Each point is reached from the start by the listed moves, each made once or not at all, plus a little noise. Is the number of moves made odd or even? Then give how often each move was made.
(in the rows, 128 means zero)

Moves:
(1): [152 161  94]
(2): [110 189 171]
(3): [170 115 169]
Start: [104 131 118]
Points:
[105 131 117] => even (0, 0, 0)
[ 86 192 162] => odd (0, 1, 0)
[147 118 160] => odd (0, 0, 1)
[129 164  84] => odd (1, 0, 0)

Moves:
(1): [172 132 133 120 118  91 136 144 140 127 166 128]
(2): [142 169 138  86 100 161 117 141 100 100 121 120]
(3): [131 117 193 121 115 122 104 132 154 130  97 129]
(4): [131 172 117 183 116 106 112 122 166  92 141 145]
(5): [114 119 136 120 167 106 114 109 110 140 113 158]
(6): [130 140 138 117 162 158 132 126 150 119 136  98]
(7): [127 120 129 115 126 131 177 102 137 120 129 135]
(8): [144 130 114 139 139 122 149 172 120 128  95 133]
(9): [120 131 106 105 125  93 120 134 154 115 114 116]
(10): [131 147 125 120 124 119 124 117 144 149 103 118]
(11): [122 147 132 111 123 127 140 151 149 161 132 136]
(12): [159 128  86 132 125 173 105 123 143 131 135 157]
Start: [ 87 148 141 134 147 131 120 140 122 138  93 136]
Points:
[ 82 150 114  96 185  65 164 137 147 158   7 147] => odd (0, 0, 0, 0, 1, 0, 1, 1, 1, 1, 0, 0)
[191 204 102  83 115 165 162 171 134 130  70 164] => even (1, 1, 0, 0, 0, 0, 1, 1, 0, 1, 0, 1)
[177 221 144 100  82 114  97 142 224  64 106 168] => odd (1, 1, 1, 1, 0, 0, 1, 0, 1, 0, 0, 1)
[ 67 204 108 131 123  83 156 135 217 113  96 155] => even (0, 0, 0, 1, 0, 0, 1, 0, 1, 0, 1, 0)

Moves:
(1): [151 150 144 121 124 144 135 145 144 131 130 129 138 118 108 142 117 130
 130 123 112 127 124 109 128 140]
(2): [115 147 150 118 140 133 118 119 120 136 133 133 120 129 133 123 123 119
 126 137 132 103 119 140 120 127]
(3): [115 118 151 144 114 117  92 126 134 113 130 149 136 130  94 138 128 123
 123 116 121 105 135 149 142 122]
(4): [134 136 121 178 119 143 121 113 145 127 118 153 128 137 129 139 140 124
 140 120 133 124 131 134 120 120]
(5): [115 117 132 137 162 124 115 150 134 135 147 147 129 120 120 133 106 131
 105 135 108 117 123 115 128 119]
(6): [115 113 143 131 144 167 129 116 101 138 127 131 120 125 108 127 118 135
 148 139 100 117 128 113 121 128]
(7): [111 115 144 122 118 112 163 119 128 156 114 140 131 116 171 115 120 146
 106 122 109 132 137 116 136 120]
(8): [122 128 150 134 132 135 123 143 134 115 109 119 134 144 120 129 128 126
 110 139 139 149 118 160 129 128]
(9): [127 124 116 113 139 126 127 115 154 122 119 127 125 126 126 135 119 118
 127 140 122 126 134 129 152 131]
(10): [125 106 118 126 127 129 121 149 156 157 129 117 117 130 130 130 129 114
 135 128 132 143 111 128 129 147]
(11): [113 127 140 129 125 136 160 139 138 125 161  92 129 148 134 133 123 126
 121 136 146 135 108 130 120 133]
(12): [130 135 129 119 120 121 125 130 132 121 146 156 137 151 149 127 119 125
 134 125 126 114 116 159 115 138]
(13): [124 127 129 116 147 144 110 130 135 137 127 116 163 142 122 134 134  85
 125 123  99 151 138 117 141 129]
(14): [145 118 142 131 138 121 120 135 135 126 119 124 133 178 146 135 121 124
 111 116 128 114 117 124 146 125]
(15): [125 124 157 138 126 144 127 126 130 121 141 124 143 117 172 104 137 151
 124 136 118 125 139 120 134 134]
(16): [129 156 124 105 107 125 126 141 139 106 122 122 137 136 138 173 116 133
 129 126 129 120 159 110 100 146]
(17): [131 115 116 122 124 132 128 122 138 123 126 137 120 126 137 142 154 140
 113 126 128 125 136 146 135 123]
(18): [101 165 143 138 122 139 115 132 127 140 142 115 139 130 131 121 120 171
 142 118 139 132 116 118 138 126]
(19): [137 136 126 128 126 129 127 139 134 109 113 111 130 128 130 133 135 115
 157 104 119 117 122 133 102 102]
(20): [130 126 129 120 130 104 135 125 114 120 130 130 135 125 128 143 138 126
 134 148 123 118 105 129 147 122]
(21): [118 137 143 127 155 133 120 120 133 118 116 133 132 123 128 127 132 126
 125 109 145 131 139 116 128 144]
(22): [132 135 152 139 119 126 122 117 120 125 148 105  89 118 117 126 136 137
 151 119 131 194 148 155 133 119]
(23): [123 125 121 133 131 101 143 159 110 139 141 110 136 132 103 129 127 146
 160 136 131 113 151 151 132 123]
(24): [141 128 132 137 132 120 120 103 138 149 123 123 132 128 129 134 122 149
 125 114 133 132 119 144 114 135]
Start: [116 141  90 110 123 153 123 130 140 130 131 110 121 160 142 128 116 148
 152 125 133  98 126 104 112  81]
Points:
[ 90 152 173 145 163 128 116 183 224 165 144 135 124 213 165 179  99 213
 156 105 119 134 112 171 190  86] => odd (1, 0, 0, 1, 1, 0, 1, 1, 1, 1, 0, 1, 0, 1, 0, 0, 1, 1, 0, 1, 1, 1, 1, 0)
[ 92 160 180 148 159 167 156 164 214 175 124  72 170 249 169 182  74 201
 214  93 126  73  53 147 122  94] => even (1, 0, 0, 1, 0, 1, 1, 1, 1, 1, 1, 1, 0, 1, 0, 0, 0, 1, 1, 1, 1, 0, 1, 1)
[ 79 158 151  74 172 189 150 129 192 173 174 100 187 178 174 180  76 186
 155 114  34  78  69  97 128  61] => odd (1, 0, 0, 0, 1, 1, 1, 0, 1, 0, 1, 1, 1, 0, 0, 0, 1, 1, 1, 1, 0, 0, 0, 1)
[141 131 122 162  98 119  85 164 205 144 130 153 153 204  86 201 135 169
 177 119 133  69  91 233 122 101] => even (1, 0, 1, 1, 0, 0, 0, 1, 0, 1, 0, 1, 0, 0, 0, 0, 1, 0, 0, 1, 0, 0, 1, 1)
[108 217 182 144 227 183  44 137 223 129  89 103 193 224 130 192  84 129
 145  85 105  75  69 106 139  65] => odd (1, 1, 0, 1, 1, 0, 0, 1, 1, 0, 0, 0, 1, 1, 0, 0, 0, 1, 1, 1, 1, 0, 0, 1)
[120 201 153  82 181 207  84 169 199 120  79  42 195 233 105 225  98 185
 193  75  99  89 167 113 118  95] => odd (1, 0, 0, 0, 0, 1, 0, 1, 1, 0, 0, 0, 1, 1, 0, 1, 1, 1, 1, 0, 1, 0, 1, 1)

Moves:
(1): [170 138 131 139 129 133 130 155 115 118 101 127 106 102 136 123 118 152
 126 141 134 137 145 128]
(2): [118 167 153 121 108  80 137 110 108 143 108 109 131 133 116 125 121 140
 152 111 135 132 118 136]
(3): [126 135 156 106 134 117 142 125 130 127 113 150 122 137 117 120 149 103
 109 147 117 134 114 120]
(4): [135 134 148 156 141 133 129 132 122 125 130 122 121 127 117 136 132 133
 149 117 132 160 121 150]
(5): [128 137 137 125 145 120 144 157 152 147 125 136 148 131 129 147 144 146
 116 133 129 111 142 140]
(6): [127 133 129 117 132 154 149 145 117 127 130 119 122 145 128 125 123 139
 136 123 128 116 126 129]
(7): [149 126 102 130 133 122 135 136 141 118 114 116 120 143 137 129 113 108
 135 123 132 136 122 134]
(8): [136 125 130 120 115 119 119 155 113 127 140 126 118 115 132 138 131 130
 146 120 123 128 123 111]
(9): [113 154 133 129 124 117 143 144 162 133 130 130 145 130 144 117 125 139
 136 129 106 101 125 119]
(10): [124 131 147 145 121 148 142 133 136 145 128 125 126 119 127 139 111 101
 123 119 136 117 150 128]
(11): [146 145 129 125 124 134 130 136 131 126 161 104 122 143 121 124 115 139
 127 148 134 118 119 136]
(12): [131 126 135 121 123 121 129 133 127 129 144 128 143 137 139 122 116 136
 133 126 129 137 138 116]
(13): [149 143 129 144 133 146 128 105 134 127 126  99 164 128 140 134 138 122
 125 123 120 135 113 121]
(14): [143 110 145 140 116 125  97 134 143 152 100 109 118 124 115 109 108 130
 110 125 115 129 116 120]
(15): [133 120 132 123 138 129 124 117 126 128 125 116 126 118 134 137 124 125
 133 131 111 137 124 144]
(16): [132 118 109 121  94 163 117 119 139 148 117 153 121 140  98 139 135 127
 149 145 138 110 118 135]
(17): [137 126 129 122 122 130 116 126 136 137 132 125 127 136 147 114 136 112
 127 123 131 118 135 132]
(18): [126 117 124 145 118 126 136 132 117 131 127 136 139 129 127 135 133 127
 127 134 113 138 136 150]
(19): [135 120 117 130 150 105 136 115 140 120 136 102 138 132  98 111 149 146
 160 127 121 110 122 124]
(20): [ 97 120 122 125 129 120 122 145 131 126 129 109 130 130 128 136 122 122
 136 163 141 140 137 101]
(21): [119 122 154 130 102 114 141 134 151 106 131 113 111 143 126 129 144 147
 121 103 149 120 123 112]
(22): [116 116 105 115 123 138 154 146 138 133 135 115 136 110 125 109 113 120
 121 123 133 146 123 130]
(23): [142 136 134 131 119 138  98 152 134  80 118 102 147 157 100 127 113 128
 137 109 108 130 165 137]
(24): [124 122 139 117 143 108 131 134 117 105 129 129 151 123 132 105 119 108
 116 136 154 106 110 144]
Start: [128 145 118 161 128 155 139 125 133 130 140 154 117 131 123 146 152 130
 135 140 102 129 135 126]
Points:
[210 126 117 167 149 184 158 147 149 139 112  44 146 102 115  91 117 178
 158 136  71 155 117 116] => even (1, 0, 0, 0, 0, 1, 0, 0, 0, 0, 0, 1, 1, 1, 1, 0, 0, 0, 1, 0, 0, 1, 0, 0)
[183 121 178 204 122 142 154 199 145 108 149  30  83 150  82 122 125 216
 187 169 103 159 134 126] => odd (1, 0, 0, 1, 0, 1, 0, 0, 0, 0, 1, 1, 0, 1, 1, 0, 0, 1, 1, 1, 1, 0, 0, 0)
[187 171 206 151 143  75 210 210 187 125  75  15 154 163 106  74 149 141
 159 133 154 151  95 118] => even (1, 1, 1, 1, 1, 1, 1, 0, 0, 0, 0, 1, 1, 1, 0, 0, 1, 0, 1, 1, 1, 1, 0, 1)
[213 208 209 183 140  84 150 249 137 101 112  26 155 149  61 115 110 217
 217 134  57  89 137 201] => even (1, 1, 0, 1, 1, 1, 0, 1, 1, 0, 1, 0, 0, 1, 1, 0, 0, 1, 1, 0, 0, 0, 1, 1)

Moves:
(1): [116 114 131 105 117 118 137 127 129 124 138 120 137 119 127 126 135 120
 119 118 138 149 131 132]
(2): [141 136 130 115 137 137 137 118 125 132 145 113 144 131 157 105 136 116
 109 116 151 120 101 113]
(3): [147 122 135 126 138 130 156 134 118 135 143 128 133 125 129 123 135 124
 120 130 129 134 126 133]
(4): [114 125 143 130 133 133 128 112 137 141 165 145 127 148 149 130 137 116
 156 143 125 139 123 142]
(5): [140 119 127 117 135 139 122 128 150 135 128 151 147 128 128 130 141 154
 138 138 124 120 134 125]
(6): [109 118 123 130 134 115 141 114 126 114 133 112 117 126 148 124 120 120
 135 143 132 117 140 147]
(7): [121 144 112 136 112 143 127 126 133 131 133 122 157 125 129 111 133 143
 129 127 124 140 120 140]
(8): [131 141 103 156 135 117 124 146 124 124 132 122 131 150 160 147 132 132
 132 134 148 129 131 117]
(9): [122 123 128 134 123 118 132 114 130 115 132 130 128 132 115 149 131 123
 137 128 127 117 135 123]
(10): [116 120 144 133 141 144 137 137 132 118 108 128 134 128 108 125 128 128
 125 125 139 140 122 133]
(11): [117 124 125 118 110 135 119 132 124 130 125 118 130 151 129 119 110 127
 143 131 101 124 128 130]
(12): [118 133 128 119 105 117 137 129 144 133 128 149 122 117 139 127 136 121
 122 136 121 124 116 135]
(13): [162 145 141 122 112 127 128 104 149 129 100 135 142 137 127 119 127 124
 124 135 133 147 134 104]
(14): [116 124 151 126 140 127 128 119 140 125 153 129 129 130 111 127 125 128
  94 143 112 127 133 127]
(15): [119 136 140 125 120 122 132 127 113 133 135 142 127 146 126 119 139 140
 124 144 152 109 128 151]
(16): [126 117 143 130 124 107 123 133 118 145 124 131 133 129 128 123 138 135
 134 124 111 118 124 130]
(17): [116 130 129 121 129 145 138 127 112 123 126 121 127 124 154 135 138 152
 135 135 125 132 131 107]
(18): [126 128 127 140 113 137 122 130 125 136 133 120 142 123 120 125 122 114
 120 138 143 125 138 123]
(19): [133 140 139 116 136 142 128 131 100 151 122 103 131 144 123 136 134 119
 120 135 111 118 129 147]
(20): [125 134 115 130 124 128 135 145 129 137 126 129 127 140 116 109 159 137
 135 134 126 140 128 123]
(21): [114 137 114 135 126 127 132 133 117 126 116 133 134 132 128 122 126 111
 124 124 131 129 140 136]
(22): [134 118 133 126 131 130 123 132 125 112 132 116 128 131 125 121 146 121
 121 121 127 124 124 143]
(23): [126 157 143 129 136 133 120 156 123 125 127 128 137 125 108 120 130 124
 137 134 123 131 137 128]
(24): [147 138 131 137 107 115 136 124 149 149 114 130 123 137 131 120 136 122
 119 102 136 111 154 146]
Start: [115 137 143 125 118 127 112 111 113 126 148 128 120 150 110 120 136 150
 108 136 122 104 131 133]
Points:
[ 62 107 144 135  63  83 146 110 112 114 217  87 170 171 136 107 165 122
  80 174  98  97 142 179] => even (1, 0, 1, 0, 0, 1, 1, 1, 1, 0, 1, 1, 0, 1, 0, 1, 0, 1, 0, 0, 0, 1, 0, 0)
[106 184 186 129  63 134 187  77 144 133 129 167 168 174  96  91 182 158
  55 158 142 108 163 159] => odd (0, 0, 1, 0, 0, 0, 1, 0, 1, 1, 0, 1, 1, 1, 1, 0, 1, 0, 0, 0, 1, 0, 0, 1)
[106 194 165 122  94 168 124 123 143 122 156  83 216 220 106  68 200 133
  82 204 115  99 135 143] => even (0, 1, 0, 0, 1, 1, 1, 1, 1, 1, 1, 1, 1, 1, 0, 0, 0, 1, 1, 1, 0, 1, 1, 0)
[ 73 117 168 112  88 121 127  85  58 113 180  78 144 189 161  90 165 147
 115 163 139  38 131 148] => odd (0, 1, 0, 0, 0, 1, 0, 0, 1, 0, 1, 0, 0, 0, 1, 1, 1, 1, 0, 0, 0, 1, 0, 0)
[ 62 154 153 123  86 120 153 136  87 171 167 124 158 249 186  64 216 152
 130 131 168 109 134 158] => even (1, 1, 0, 1, 0, 0, 0, 1, 0, 1, 1, 0, 0, 0, 1, 1, 1, 0, 0, 1, 1, 0, 0, 1)
[102 118 208 110  85 116 141  83 146 126 122 137 146 225  91  79 210 198
 107 176  99  67 184 157] => odd (0, 0, 0, 0, 1, 1, 0, 0, 1, 1, 1, 0, 1, 1, 1, 1, 1, 0, 0, 1, 0, 1, 0, 1)
[152 136 178 138 102  98 172 106 139 156 100 126 133 178 100  67 186 144
 104 133 130 116 163 153] => odd (0, 0, 1, 0, 0, 1, 0, 0, 0, 1, 0, 0, 1, 0, 0, 1, 0, 0, 0, 1, 0, 0, 0, 1)
[113 169 193  95 106 164 131 122 129 136 165 152 209 201  92  35 226 119
 103 169 197 144 135 150] => even (1, 1, 0, 1, 1, 0, 0, 0, 0, 1, 0, 0, 1, 0, 1, 0, 0, 1, 0, 1, 1, 1, 1, 0)
[ 58 144 160 128 112 147 194 108  82 157 210  61 169 243 166  96 192  92
  85 168 145 108 175 164] => even (1, 1, 1, 1, 0, 1, 0, 1, 1, 1, 1, 0, 0, 1, 0, 0, 1, 1, 1, 1, 1, 0, 0, 1)

Moves:
(1): [118 125 121 118 136 110 118 112 124 132 106 137 119 128 127 124 130 138
 127 124 123 137 135 129 127]
(2): [134 118 123 141 146 135 131 140 115 138 134 135 116 134 125 125 127 127
 125 134 139 131 137 145 143]
(3): [139 128 115 122 140 140 149 111 135 159 114 114 141 129 142 142 155 108
 130 114 102 131 135 158 115]
(4): [125 113 124 136 137 123 133 128 145 120 108 126 119 128 133 144 139 134
 154 105 138 106 133 130 140]
(5): [132 140 136 137 140 127 103 122 132 138 138 104 126 140 121 104 127 121
 136 136 127 108 120 145 123]
(6): [132 131 120 130 118 148 124 128 152 114 127 126 128 122 129 135 115 134
 136 134 117 114 119 149 129]
(7): [125 128 121 132 145 133 119 142 133 135 138 131 128 121 142 148 130 131
 119 129 116 150 134 110 111]
(8): [130 122 108 127 114 110 120 120 116 130 123 132 125 109 113 150 126  95
 136 125 123 127 131 137 137]
(9): [133 151 148 112 150 120 125 145 118 141 129 134 120 133 124 118 126 131
 125 116 134 121 140 144 131]
(10): [145 145  95 127 133 132 142 118 145 127 127 150 117 138 140 133 141 135
 150 128 119 121 122 110 136]
(11): [149 142 123 129 127 133 122 119 128  98 113 126 127 121 145 139 122 120
 131 119 123 135 135 108 135]
(12): [139 126 112 117 112 128 126 142 125 135 116 115 143 122 138 144 119 123
 140 126 132 118 129 129 123]
(13): [122 132 122 126 142 111 130 115 118 115 128 145 128 148 141 115 123 112
 146 128 124 123 131 126  95]
(14): [146 140 133 111 141 130 153 108 125 124 124 143 144 145  79 127 114 128
 154 130 106 142  98 123 137]
(15): [131 114 145 114 109 122 132 135 129 114 135 125 123 159 120 133 128 124
 146 101 105 146 115 133 140]
(16): [135 140 131 142 138 138 134 134 123 130 133 131 131 137 144 142 117 132
 121 132 118 128 143 116 142]
(17): [128 144 103 127 126 133 137 129 118 104 144 123 106 126 143 145 137 142
 145 128 119 123 132 125 124]
(18): [136 127 133 115 147 138 126 126 121 130 135 146 116 132 132 115 126 128
 126 137 113 125 136 124 118]
(19): [131 131 139 143 121 136 133 129 111 130 123 149 127 125 125 118 125 106
 135 141 129 136 119 122 115]
(20): [135 117 143 161 131 117 120 137 114 110 138 127 148 137 140 123 143 144
 138 127 146 119 132 119 127]
(21): [113 116 119 132 118 120 129 130 125 139 123 125 141 118 123 113 128 116
 136 112 132 130 115 132 121]
(22): [107 124 116 119 139 140 121 126 104 128 132 149 117 110 132 138 118 123
 122 135 125 131 105 142 135]
(23): [141 138 120 127 124 139 124 124 129 127 119 149 133 140 107 129 129 113
 128 131 133 136 127 128 133]
(24): [127 141 141 126 126 132 109 110 119 150 135 129 127 105 136 126 120 142
 130 140 142 137 139 128 122]
Start: [146 156 123 117 130 119 128 138 129 126 129 127 146 107 121 123 124 127
 125 124 115 125 124  99 137]
Points:
[208 132  89  93 201 145 137 125  95 109  79 185 156 151 120 192 139 101
 199  69  50 170 113 111 154] => odd (1, 1, 1, 1, 0, 0, 1, 0, 0, 0, 1, 1, 0, 1, 1, 0, 0, 1, 0, 1, 0, 1, 1, 0)
[181 208  19 150 155 152  85 136 119  77 118 158 147 100 186 175 117 135
 193 122  78 111 108  74 143] => odd (1, 0, 0, 0, 1, 1, 1, 0, 0, 1, 1, 1, 0, 0, 0, 1, 1, 0, 0, 1, 1, 1, 1, 0)
[224 249  66 147 194 156 178 114 115  87 117 208 174 157 153 157 138  87
 224 100  41 138 113  78  97] => even (0, 0, 1, 0, 0, 1, 1, 0, 1, 1, 1, 0, 1, 1, 0, 1, 1, 0, 1, 1, 1, 0, 1, 0)
[174 186  95 129 158 113 103 138  70 121 104 186  96  97 135 188 115  85
 192  69  96 175 169  94 169] => even (1, 1, 0, 1, 0, 0, 1, 1, 1, 0, 1, 0, 0, 0, 1, 1, 1, 0, 1, 0, 1, 0, 1, 1)
[202 176  88  83 197 144 145 144  36 123 103 209 149 140 117 156 133  82
 207  79  42 186 101 123 123] => even (1, 1, 1, 0, 0, 0, 1, 0, 1, 0, 1, 1, 0, 1, 1, 0, 1, 1, 1, 1, 1, 1, 1, 0)
[218 217  55 132 192 112 128  89 142  89 100 186 145 152 103 175 112  68
 223 105  62 121 119  51 144] => even (0, 0, 0, 1, 1, 0, 1, 1, 0, 1, 1, 0, 1, 1, 0, 1, 0, 0, 0, 0, 0, 0, 1, 0)
[170 203 123  84 204 132 141  96 114 181 125 120 133 108 102 107 142 124
 210  89  73  95 119 157 116] => odd (0, 0, 1, 1, 1, 0, 0, 0, 1, 0, 0, 0, 0, 1, 0, 0, 1, 1, 0, 0, 1, 0, 0, 1)
[113 161 139  96 181 113  98 119  70 172  97 196 111  60 128  97 110 119
 157 109 126 122 124 124 122] => even (1, 0, 0, 1, 0, 0, 0, 0, 1, 0, 0, 0, 0, 0, 0, 0, 0, 1, 1, 0, 1, 1, 0, 1)
[188 201  53 125 184 131 151 168 107 119 116 205 100 142 154 162 142  97
 211 109 119 109 149  86 111] => even (0, 1, 0, 1, 0, 0, 1, 0, 1, 1, 0, 1, 1, 0, 0, 0, 1, 0, 1, 0, 0, 0, 1, 0)
[186 167  76  86 191 128 124 156 108 174 123 152 139 106 156 163 120  62
 154 117  63 115 164 165  88] => odd (0, 1, 1, 0, 0, 1, 1, 1, 1, 0, 0, 1, 1, 0, 0, 0, 0, 1, 0, 0, 0, 0, 0, 0)
